Every row gives one point. Each copy is the shape, with its points in the same order, turned, moved and blurred by noise. Is it also mirrored, or only turned?

Shape (7 x 2):
[[ 63  10]
 [-24 -14]
 [-23  13]
 [-53 -43]
 [ 44   1]
 [ 46 -42]
 [-61  74]]
Copy 1 (7 x 2):
[[ 46  50]
 [ -1 -30]
 [-16  -6]
 [  3 -70]
 [ 39  30]
 [ 75   0]
 [-84   5]]
Copy 1 is: only turned
Copy 2 (7 x 2):
[[ 70  43]
 [-11   5]
 [  8 -19]
 [-57   1]
 [ 35  33]
 [ 15  61]
 [ 10 -93]]
Copy 2 is: mirrored

Shape (6 x 3):
[[ 62  43  -6]
 [-27  19 -52]
 [-57  10 -64]
 [ 66 -33  25]
 [-41  63  37]
 [-24  -9  14]]
Copy 1 (6 x 3):
[[ 78   2 -20]
 [ -1  34 -79]
 [-29  43 -94]
 [ 28 -52  19]
 [ 10  92   1]
 [-22  23 -11]]
Copy 1 is: only turned
Copy 2 (6 x 3):
[[ 62   6   6]
 [ -8  20 -66]
 [-30  22 -84]
 [  7  24  68]
 [  7 -72 -44]
 [-34 -19 -11]]
Copy 2 is: mirrored
Copy 3 (6 x 3):
[[ 66   8  19]
 [ 25 -43 -47]
 [ 14 -54 -78]
 [ -4 -16  81]
 [  4  53 -51]
 [-32  -6  -7]]
Copy 3 is: only turned
Copy 4 (6 x 3):
[[ 19  59  24]
 [-48   5 -30]
 [-64 -16 -53]
 [ 52 -13  52]
 [ 34  28 -83]
 [ 19 -29 -30]]
Copy 4 is: mirrored

Shape (9 x 4):
[[-36  10 -79  19]
 [-35  -6 -17  -9]
 [-16  11  29   2]
 [  0 -33 -35  -2]
 [  6  52  18 -57]
 [-33 -76  42 -27]
 [ 42 -89  -9 -31]
 [ 49  22  11  22]
 [ 35  26  13  14]]
Copy 1 (9 x 4):
[[  2  95  -5  -9]
 [ 21  38  14 -11]
 [  7   2  45  15]
 [ 22  34 -27   4]
 [-44 -16  42 -28]
 [ 94 -25   9   1]
 [ 46 -34 -71  10]
 [-36  -3   9  58]
 [-33   1  20  41]]
Copy 1 is: mirrored
Copy 2 (9 x 4):
[[ -3  45 -46  64]
 [-34 -14 -13  20]
 [-14   1   7 -17]
 [ 28 -10 -23  32]
 [-35  -5 -42 -68]
 [ -6 -89  24  18]
 [ 73 -73 -18  16]
 [ 31  20   7 -40]
 [ 17  31 -10 -44]]
Copy 2 is: only turned
Copy 3 (9 x 4):
[[-28 -38 -61  -2]
 [-27 -24   5 -17]
 [-17  24  30 -25]
 [  7 -37   2  13]
 [ 20  10  19 -86]
 [-30 -34  94   7]
 [ 53 -55  61  37]
 [ 40  47   2  -3]
 [ 28  38   2 -15]]
Copy 3 is: only turned
